Rows are points. Examples show where two turns around zero, p and q, send a point. Write where each new point lands after one turn and then the other. Backwards means that the second turn is done in reverse. Each puzzle has new turns, and all numbers are rounded.
(in the rows, 128 means zero)

Turn p:
[163 116 122] -> [152 155 120]
[ 71 135 103] -> [121  67 140]
[135 154 135] -> [112 132 106]
[169 117 151] -> [132 176 126]
[102 118 129] -> [122 110 148]
Turn q:
[ 70 124 152] -> [ 88 176 124]
[155 150 127] -> [156 115 111]
[124  83 134] -> [118 135 172]
[131 147 107] -> [125 108 108]
[160 136 121] -> [154 107 125]
Where do these land?
p, then q: [171 178 129] -> [97 79 96]
q, then p: [ 97 128 137] -> [111 102 119]
p, then q: [117  97 107] -> [160 136 149]
p, then q: [127 110 139] -> [139 145 121]

Turn p:
[ 76  99 133 118] -> [118  76 157 130]
[111 135 144  94] -> [139 118 149 161]
[130 155 116 124] -> [123 136 108 148]
[172 150 142 166] -> [157 163  91 103]
[152 101 106 138] -> [104 148 135  98]
Turn q:
[111 117 128 102] -> [141 156 118 129]
[140 166 126 105] -> [123 116  95 157]
[128 166  99 134] -> [128  95  93 122]
[146 118 118 134] -> [141 114 142 131]
[115  73 168 166] -> [107 156 193  99]
Where do these land?
q, then p: [137 115  87 116] -> [124 170 137 113]
q, then p: [ 94 114 117  98] -> [119 159 105 156]
p, then q backwards: [111 130 149 158] -> [129 135  89 136]
p, then q: [150  98 117 110] -> [ 97 148 110 139]
p, then q: [123 147 152 163] -> [167 109 134 143]
p, then q: [127 175 179 138] -> [152  72 156 148]
q, then p: [154 117  94 113] -> [131 163 133  98]

Turn p:
[ 88 123 113 128 100 154] -> [121 112 153  80 131 138]
[144 115 111 161 124 108] -> [130 139 130 141  86 142]
[ 97 156 141 127 143 117] -> [153 149 113 107 151 129]
[138 157 115 142 102 111] -> [127 165 154 134 123 141]
[ 97 135 111 105 121 120] -> [150 127 150 103 138 112]
[125 122 160 140 111 104] -> [109 157 109 117 115 113]
[215 112 122 113 165 123] -> [123 107 117 221 119 118]
[121 103 151 109 158 186] -> [110  68  98 121 159 131]
Turn q:
[139 195 196 124 102 127] -> [214 141 130 164 157 139]
[119 116 142 104 144 156] -> [107 143 134 162 135 116]
[153 121  74 130 140 114] -> [102 130 153  80 113 139]
[127 121 101 112 119 105] -> [120 135 128  93 132 112]
[135  82 133 140 124 149] -> [100  91 135 146 119 114]
[ 98 129 112 135 115 133] -> [127 135 104 123 103 116]
[117 116 121 158 142 144] -> [110 115 116 139 103 145]
[106 171 139 139 127  64] -> [169 143  84  92 156 154]
[158 101 133 110 139 160] -> [102 119 168 152 133 118]
Where do these land?
q, then p backwards: [ 89 119 138  91 139 162] -> [171 133 162 118 119  95]
p, then q: [125 118 108 115 102 108] -> [155 118 119 130 156 119]
p, then q: [143 151 130 152 113 109] -> [161 143 127 140 109 139]
p, then q: [126 143 107 169 112 153] -> [133 138 138 175 108 108]
p, then q: [132  82 156 131 145  85] -> [144 119 120  63 115 110]
p, then q: [135 160 161 145 133  95] -> [152 161 135 109 104 158]
p, then q: [142 138  85 132 183 157] -> [ 98  79 167 153 107 141]
q, then p: [133 112 139  89  97 155] -> [138 173 101 133 104 114]

Turn p:
[120  99 104 124 115 130] -> [134 144 138  94 120 123]
[141 139 142 178  98 157] -> [ 93 132 106 135  89 166]
[ 72  93 126  82 151 141] -> [158 147 178 127 115  71]
[157 175  92 147 121 125] -> [151 124  97 131 141 183]
[130 150 134 129 129  90] -> [120 132 124 142 168 137]
[156 133 155 146 159 112] -> [105  84 129 143 146 135]
[120 107 142  89 124 140] -> [136 133 126 124 118  81]
Turn q:
[110  91 159 128 139  97] -> [ 97 123 144 151 171 136]
[129 139 138 144 149 133] -> [127 144 114 149 124 122]
[160  96 134 132  94 128] -> [137 142 134  88 163 138]
[119 127 118 124 185  84] -> [113 103 107 181 131 164]
[125 113 121 115 152 156] -> [161 120 136 149 134 118]
[127 108 107 134 102 152] -> [148 115 127  98 140 105]
[113 223 121 140  99 123] -> [ 91 143 112 106  40 114]
[141 128 126 106 104 151] -> [150 133 151 103 120 125]
Where do these land?
p, then q: [ 75 139 144 114 140 116] -> [ 91 167 106 144 122 130]
q, then p backwards: [148 134 119  76 135 107] -> [123 139  99 170 155 143]
p, then q: [151  80 123 154 133 146] -> [127 106 182 113 142 122]
q, then p: [110 165 151 136  80 156] -> [120 171 107 151 172 105]
q, then p: [153  89 155 138 146  97] -> [153  97 158 158 104 145]
p, then q backwards: [110 129 104 147 117 115] -> [157 126 149 116 119 120]
q, then p: [149 160 100 131 145 158] -> [131 135  82  99 132 150]

Turn p:
[137 156 149  93 119 127 122 123] -> [152 123 117 109 109  98 114 118]
[136  89 130 119  97 141  94 120] -> [123 128 120 149 155 133  83 101]
[ 77 168 127 138 140  81 172 121] -> [135 151 153 104 137  88 188 167]
[125  95 154 141 182 139 101 161] -> [154 120 151 140 125 184 149  86]
[162 103 148 111 114 140 143 126] -> [120  91 140 141 115 120  97 117]
[155 106 145 120 106 190 110  97] -> [141 121 116 170 110 140  61 128]
[122 125  77 118 118 142 136 128] -> [ 85 158 118 130 118 127 121 131]
[133 145 103 148 146  91 128 116] -> [116 125 101 127 139 123 173 140]
[106 165 119 165 132 100 146 160] -> [125 135 136  82 143 140 168 163]
Turn q:
[ 94 109 122 141 138 143  90  97] -> [141 171 151 143 114 156 140 151]
[149 125 102  97 108 136 115 159] -> [123  81 154 111 126 120 139 143]
[104 143 111 142 163 154 124 101] -> [155 152 110 126 120 170 118 147]
[136 135 109 101 116 151 110 177] -> [107  84 144 100 118 127 133 160]
[147 136 103 118 136 125 110 192] -> [104  73 132 129 129 119 114 169]
[144  99 133 160 136 133 120  95] -> [158 166 142 140 146 113 118 133]
[111 123 138 126 173 126  93  78] -> [146 171 124 155 154 170 153 145]
[116 159 145 149 108 100 145 117] -> [107 138 119 139 124 136 104  83]
[162 152 124 102 108 144 130 164] -> [109  82 135  89 142 120 123 130]
[106 123 185 147 122 109 181 111] -> [113 173  83 132 119  98 130  79]
[139 105 133 126 101  88 189 117] -> [146 117 113 145 116  80 135  70]
Where do these land?
q, then p backwards: [114  96 124 173 164  68 100 151] -> [125  91 112 141 120 157 148  48]
p, then q: [177 126 154 153 176 115 114 170] -> [184 145 136  86 115  87 159 134]
q, then p: [122 128 135 100 138 124 129 100] -> [116 122 134 141  98 124 131 150]
q, then p: [109 125 130  90 105 182 145 137] -> [105 129 150 113 107  77  96 111]
q, then p: [125 143 127 103 103 117 163 150] -> [106 140 136 160 150  98 119 120]
q, then p: [106 164 124 132 124 149 140 112] -> [128 150 108 135 108 121  93 126]
q, then p: [132 128  95 116 112 159 156 100] -> [118  94 110 140 108 105  94 113]
p, then q: [130 119 153 130  96 151 140 107] -> [101 134 149 148 147 118 119 154]
p, then q: [136 124 111 155 134  88  67 127] -> [194 115  98 130 126 151 123 150]

Turn p:
[166 163 145 144 118 175 121 146 153] -> [151 146  99  87 131 103 162 132  92]
[138 157 134 115  69 150 115 102 145] -> [128 129 148  89 151 153 152 114  80]
[130 146 151 139 161  96 151 114 107] -> [130 172 119 155 135 132  95 144 138]
[114 134  92 138  86 132 144 136 110] -> [108 117 170 128 116 106 124 108 101]
[128  91 151 114 194 122 165 122 150] -> [164 128 116 161 136 128 127 182 181]
[110 112  97 103  95 146  99 132  77] -> [ 94 109 154 142 123 131 155  66 132]
[139 113 144 105 148  91 136 149 142] -> [120 120 112 126 157 121 106 151 164]
[ 77 137 116 137  77 149  96 141 111] -> [ 96 123 163  93  87 140 144  86 119]
[149  96 141 152 146 117 124 120 140] -> [123 116  96 148 122 136 129 162 127]
[130 130 111 133 187 103 129 119 146] -> [166 120 102 151 122 129  88 137 148]
Turn q:
[170 137 114 117  98 133  79 148 155] -> [145 172 110 157 101 124 174 146 120]
[148 133 159 136 147  96 163 158  96] -> [ 98 109 144  92  86 117 101 150 133]
[137 121 118 111  92 144 126 154  93] -> [ 96 144 124 166 127 119 117 159 122]
[126 129 129 124 131 146  86 166 150] -> [141 169 123 122 141 122 157 157 144]
[ 94 167 106 153 147 143 137  91 130] -> [146  80 124 136 157 123 138  98 163]
[ 93 132 148 111 119 107 123 101 153] -> [161 131  97 117 137 151 102 110 129]
[116  94 128 116 149  94 153 119  88] -> [124  99 157 115 130 136  81 142  96]
[164 139 165 145 156 165 138 127 122] -> [ 96 137 164 113 106 142 147 108 164]
[ 91 111  98 121 114 117 166 102 164] -> [145 116 102 124 162 105 106  84  95]
[110  92 129 163  97 100 155 124  95] -> [ 86  89 106 118 140 142 109 141  86]
[158 151 113 110 157 163  84 119 161] -> [169 161 156 148 122 126 174 114 155]
Where do these land?
p, then q: [135 140 150 179 124 146 172 159 129] -> [128 115  88 127  94 100 101 173 137]
q, then p: [136 157 114 117 114 132 123 103 157] -> [137 120 128 147 134 131 117 141  82]
q, then p: [115 110 127 126 130  88 145 122  44] -> [ 74 106 101 119  86 131 170 116 168]
p, then q: [150 142 146 130 163 111 123 125 123] -> [149 115 133 140 127 104 162 134 136]
p, then q backwards: [115 146 147 151 125 129 121 174 157] -> [130 137 155 137 139  98 145 171 145]
p, then q: [114 119 102 155 131 147 117  98 147] -> [ 83 137 127 153 123 142 135 133 109]
p, then q backwards: [153 133 151 165 118 135 111 122 138] -> [136 106 135 143  94 102 117 144 140]
p, then q backwards: [135  80  88 145 119 105 118 130 140] -> [128 143 109 149 113 104 152 111  79]
q, then p: [101 119 146  34 125 138 120 129 169] -> [158 156  65 103 146 141 106  81  80]
q, then p: [127 133 108  78 131 149 130 119  76] -> [105 143  78 106  85 142 127 147 119]

Turn p:
[116 160 134 124  92 138 117  73 133] -> [129 132  83  96 116 153 127  93 153]
[114 104 121 111 133  69  98 134 138] -> [124 132 167  76 136 133 150 147 106]
[160 168 160 119 137 186 130 111  96] -> [122 135  95 153  91 103  72 108 163]
[117 118 116 152 143 124 105 162 155] -> [ 99 135 129 137 142 118 158 157 104]
[156  90 119 137 123 139 129 135 138] -> [141 105 136 146 109 112 156 139 125]
[115 139  90  94 125 143 136  87 102] -> [125  81 121 106 142 141 100  94 149]
[145 165 148 128  83 173 130 145 105] -> [110 147 110 168  86 137 109  82 134]
[106  91 146 138 127 146 124 143 116] -> [140 133 129 139 137  91 141 110 100]
[118 137 126 109 148  85 160 132 172] -> [137 148 159 118 167 155 142 158 159]
[133 107 121 167 168  77 151 159 127] -> [153 134 154 141 152 137 127 191  88]
Turn q:
[ 99 111 170 121 135 132 159 131 130] -> [ 77 113 120 140 135 142 114 118 148]
[115 121 113 168  87 175 154 143  94] -> [101 105 130 138 112  94 113 194 104]
[124 124  96 117 107 138 101 162 127] -> [158 111 135 138 148  90 122 128 107]
[ 86 134 138 115 113 172 100 123 159] -> [106 149 142 129 182 122  96 127  98]
[132 136 168  77 109 146 102 140 148] -> [118 148 136 112 178  97 111 102 159]
[130 140 162 132 162 109 140 102 130] -> [114 140 118 113 121 174 133 118 154]
[123 141 143 153 133 138  93  86 164] -> [127 170 165 112 146 165 123 134 112]
[164  85  92 100 133 119 116  88 119] -> [137 154 128 140 118 110 201 109 114]
[ 99 161 114 168 115 113 124 144  82] -> [160 105 111 149 123 145 104 186 130]
[149 155 113 104 169  99 173 163 125] -> [148 100  76 106  89 130 117  89 143]
[173  98  98 140 145 104 118 137 114] -> [160 105 142 123  99 122 178 119 125]
[142 131 129 141 128  90 155 117 144] -> [132 137 134 137  84 146 124 112 143]
Where do these land?
p, then q backwards: [157 166 117 104 133 128 115 122 184] -> [145 124 188 139 126 120 151 103  96]
q, then p: [105  90 113 142 133 100  53 136  92] -> [175 128 127 188 121  89 114 180 127]
q, then p: [173 136 124 113 100 113 154 110 195] -> [130 165 101  80  98 173 121 100 154]
q, then p: [102 129 147 132 102 160 123 157 109] -> [113 139 151 115 147 102 138 154  95]
q, then p: [158 141 111 144 127 143 155  99  99] -> [112 129 159 153 130 167 131  99 124]
p, then q: [141 109 164 129 145 156 147 139 109] -> [165 134 158 128 105 147 131 136 151]
p, then q: [108 156 140  96 125 101 108 122 108] -> [130 160 109 123 177 128 125 120 137]
q, then p backwards: [103  96 103 112 132 110  94 119 129] -> [103 103 120 147 109 138 164 154 134]
p, then q: [ 92 111 106 142 152 125  97 118 101] -> [141 106  94 152 147 134 170 119 134]
q, then p: [142 126 132 154 124 122 156  84 190] -> [117 165  90 116 113 142 110  68 137]
p, then q: [133 136 157 151 130 135 162 182 118] -> [149 118 144 102 116 158 108 179 139]
q, then p: [121 138 122 117 133 143 171 147 102] -> [115  97 145 116 143 144 154 121 102]

Turn p:
[159 131 144 148 191 133 105 162 134 108 151] -> [134 107 107 140 172  77 103 116 100 103 150]
[132 149 129 125 121 113 151 104 140 105 119] -> [132 135 150 104 134 141 117 117 134 118  98]
[ 97 135 150 157 106 109 143 133 149 104 127] -> [ 94 126 144  94 131 114 108 128 159 144 117]
[137  91 125  84  88 138  96  83  97 149 145] -> [168 143 101 125  94 176 152 178 137 117 150]
[118 127 146 128 194 141 127 152 116 114 124] -> [103 101 132 142 170 106 131 132  88 111 140]
[139 114 131 116 113 127 110  89 111 185 130] -> [150 138  85 142 124 179 149 138 138 141 133]
[110 162 114 133 109 133 122 128 123 126 131] -> [123 158 146 117 126 126 144 111 139 134 139]
[151 120 141 133 171 149  94 153 135 117  99] -> [119 131 101 155 151  84 128 141  93 108 116]
[112 131 109 153 124 146 164 132 157 114 131] -> [121 118 171 144 132 113 118 118 159 138 114]
[138 134 136 140 107 127 155 142 109 120 122] -> [105 124 133 127 104 134 117 108 138 109 127]
[113 123  87 143 128  98 144 141 135 123 120] -> [134 103 147 116 111 109 146 104 132 153 112]
[129 119 125  76  83 121 125 116 131 170 138] -> [153 152 120 130  88 178 122 146 121 160 140]
Turn q:
[138 110 134 143 107 122 144  95 103 110 103] -> [143 166 160 138 142 140 114 111 108 128 132]
[145 151 107 148 127 121 116 128 151 159 113] -> [164 117 124 115  97 140 146 119 150 129 131]
[151 118 130 149 132 147 164 142 155 124 104] -> [121 134 148 113 129 117 142  91 150 120 164]
[110 114 114 145 155 121 153 126  93  97 118] -> [116 170 121 140 145 108 100 103 137 141 113]
[141 110 141 142 137 106 124 135 130 149 141] -> [125 124 117 113 101 129 118 115 111 107 126]
[ 31 134 139 108  98 123 108 100 131 134 173] -> [120 104 126 191 124  92 156 173  78 147  78]
[147 116 128  96 134 127 117 146 140 100 103] -> [127 132 115  93 167 131 132 136 126 134 151]
[136 129 129 147 148 153 105 131 115 138 128] -> [142 105 128 129 124 124  94 123 146 126 128]
[120 127 135 148 100 121 136 140  98 119 126] -> [118 133 151 131 136 142 123 105 117 135  97]
[151 189 144 121 191 135 114 139 134 153 123] -> [123 109 109 100  81 131  99 158 175 162 153]
[146 124 124  81 114 119 108 128 150  93 178] -> [103 112  85 142 158 162 147 158 104 114 147]
[121 114 111 109  93 141 148 126 135 160 126] -> [134 130 155 131 132 122 164 142 134  93 115]
Where do these land?
p, then q backwards: [141 170 144 125 155 136 133  92 131 126 117] -> [141  96 104 121  98 122 131 134  97 102 123]
p, then q: [115 120 147 119 136 128 120 143 147 118 112] -> [128 126 122 106 125 118 122 131 126 138  97]
p, then q: [ 80 118 155 149 114  63 128 143 121 116 138] -> [124 130 116 120 139  91 160 188 109  92 106]
p, then q backwards: [ 97 112 153 133 104 118 147 140  79 127 115] -> [154 151 157 114 129 120 153 160 145 141 163]
q, then p: [142 100 155 134 107 108 154 152 118 149 144] -> [101 140 154  98 122 145 144 161 127 105 127]
q, then p: [ 80 122 172 139 109 119 147 136 126 139 129] -> [ 81 116 106  98 113 163 143 130 129 134 124]
p, then q: [174 132  79 124 160 187 109 127 130 112 170] -> [107 139  99 132 106 186  92  72 115 135 167]
p, then q: [124 116 105 138 163 128 125 100 148 158 117] -> [140 148 135 109 106 108 112 104 156 107 147]
q, then p backwards: [160 132  71 148 122 136 139 150 155  79 122] -> [132 163 122 178 138 125 119  94 103 176 153]
p, then q: [120 124 141 132  91 128 101  92 135 120 119] -> [120 116 123 106 136 130 168 139 159 144 138]
p, then q: [130 154 107 127 120 132 118 141 137 153 126] -> [138 134 141 143  93 146 128 134 137 131 128]
q, then p: [160 137 125 115 146 143 100 124 116 137 113] -> [154 142 119 145 124 103 109 145 109 128 143]
q, then p: [141 128 111  81 137 138 143 124 120 129 144] -> [117 128 161 129 135  89 117 119 114 140 139]

Turn p:
[142 144 148 144 127 135 160 101 141 100 145 163] -> [151  93 109 129 146 103 107 137 118 149 147  98]
[ 32 178 156 127 140 110 161 158 127 151 128 126] -> [ 96 150  69 116 147 132 103  92 194  76 146 102]
[144 101 160 149 132 142 129 110 151 162 131 110] -> [155 127 128 161  93  99 118 133 122 109 103 131]
[ 41 135 129 133 128 146 148 129 152 123  88 136] -> [143 140  71 106 134 165 105 152 180  91 137 125]
[140 104 116 117 134 121 109 112 108 105 135  96] -> [121 122 146 146 121 165 128 117 104 148 110 140]
[135 104 135 147 141 129 100 131 149 123 139 134] -> [128 115 113 134 126 116 139 142 109 127  94 143]
[124 203 104 128 135 146 123 105 138 124 146 112] -> [145  89 137  85 127 140 146  82 142 118 135  93]
[163 110 119 115 153 152 130 159  72 141 131 138] -> [ 88 160 171 105 111 112 105 138 107 155 117 125]
[158 129 103 152 106 115 133 135  84 123 123 143] -> [126 155 136 116 124 117 143 120 116 184 149 133]
[147 115 163 110 141 114  67 107 106 151 116 142] -> [127 167 143 151 138 128 154 136  77 107  95 101]
[139 121 152 121  73 140 151 213 149 105 137  96] -> [ 78 104 116 134  94 109 123 134 120 104 195 190]
[158 102 106 111 122 145 149 104 148 122 114 108] -> [157 106 167 144 110 143 118 151 134 139 133 144]
[162 150 101 122 147  62  94 114 151 119 118 129] -> [123 108 149 152 161 135 203 126 136 147 111 113]
[107  96 101 114 115 135 139 114 118 143 139 158] -> [153 153 138 116 160 129  99 135 134 136 121 154]
Turn q:
[157 130 131 157  76 100 120 143 115  77  97 157] -> [172 148 122 110  84 110  98  87 114 150 127 170]
[ 81 162 104 107 130 136 108 114 120 137 132 146] -> [159 131 135 165 159 131 148 130 107 116 153 105]
[143 111 120 115 132 157 108 126  91 104 100 191] -> [138  95 142 149 143 100  92  93 122 146 171 161]
[123 189 111 129 135 110 157 177  83 137 104 126] -> [136 168 116 165 122  89  93 103 115  80 107  97]
[116 102 124 137 140 130 136 147 114 132 110 154] -> [124 119 110 149 132 124  91 137 130 137 139 139]
[143 149 150 116 142 130 131  74  99 143 128 113] -> [125 113 184 100 140 125 122 131 118 107 129  99]
[107 115 106  81 145 129 150 114 163 118  88  84] -> [125 137 123 120 137 112 158 186 147  76 147 158]
[148  97 189 134 141 109  86 136 121 184 140  97] -> [110  73 147 122 109 123 128 162 135 162  62  99]
[136 146 148 152 144 106 126 102 169 115 156 147] -> [140 150 154 118 116 167 139 120 166 155 133 113]
[117 109 151 170 128 141 137 114 150 108 114 109] -> [118 159 137 103 136 143 118 156 128 157 117 156]
[133 153 136 139 137 154 126 129 163 155 141 130] -> [120 142 124 122 158 126 150 123 155 148 118 101]
[116 127 129 110 113 142 152 162 151 110 210  92] -> [ 67 152  97 134  98 157 190 117 110 128 130 113]
[160 131 135 127  99 130 109 126 132 157 209 133] -> [110  95 117 109 113 159 167  82 119 155 114  83]
[106 116  94 104 114 112 159 116 119 132  79 130] -> [157 128 104 120 132 111 106 158 119  83 159 141]
[136  84  91 139 145 135 116 139 129 113 112 112] -> [118 109 109 135 142 142 119 134 135 114 115 183]
Where do these land?
p, then q: [107 154 101 127 128 143 100 177 112  96 167 108] -> [132 101 134 144 147 131 137 158 102 118 201 124]
q, then p: [127 171 167 119 164 119 162  94 125 169 133 148] -> [ 99  89 119 165  90 147 139  97 120  80 117 133]
p, then q backwards: [109 136 164 179 156 133 141 103 129 163 112 153] -> [126 164 136 132 108  97 147 173 144 174 105 134]
q, then p: [137 107  91 121  96 167 134 123 139 110 144 109] -> [132 132 146 105 170 139  85 131 145 150 126 117]
p, then q: [142 132 123 128 132 129 137 111  96 125  86 127] -> [110 141 120 115 138 108 150 123 116 131 100 100]
p, then q: [147 115 101 130 138 107 105 125 115 127 163 129] -> [136 116 146 124 142 116  89 154 137 127 139 107]
q, then p: [139 120 123 115  84 124 126 131 129 163  97 161] -> [124 129 177 153 143 129 152 121 125 150 110 157]
q, then p: [155  94 145 108  76 151  89 127 130 114 119  98] -> [126 182 153 155 170 117 101 151 143 143 151 134]
p, then q backwards: [143 164 140 144 130  98 134  89 165 148  90 143] -> [107 169 123  86 128 109 106 129 165 166 128 143]
p, then q: [155 147 181 164 151 106 185 121 138 141 114 159] -> [147 138  96 120  99 173 144 146 135 105  55 128]
q, then p: [111  93 108  94 137 158  96 157 136  76 142 131] -> [152 145  89 109 158  82  91 130 146 166 123 135]
p, then q backwards: [123  93  98 106 131 143 110 173 137 124 132  81] -> [153  85 125 135 156 119 124 123 123  78 137  89]
p, then q: [ 70 138 122 129 144  86 145 132 112 108 167 117] -> [146 121 143 137 194 165 141 154 149 122 144 142]
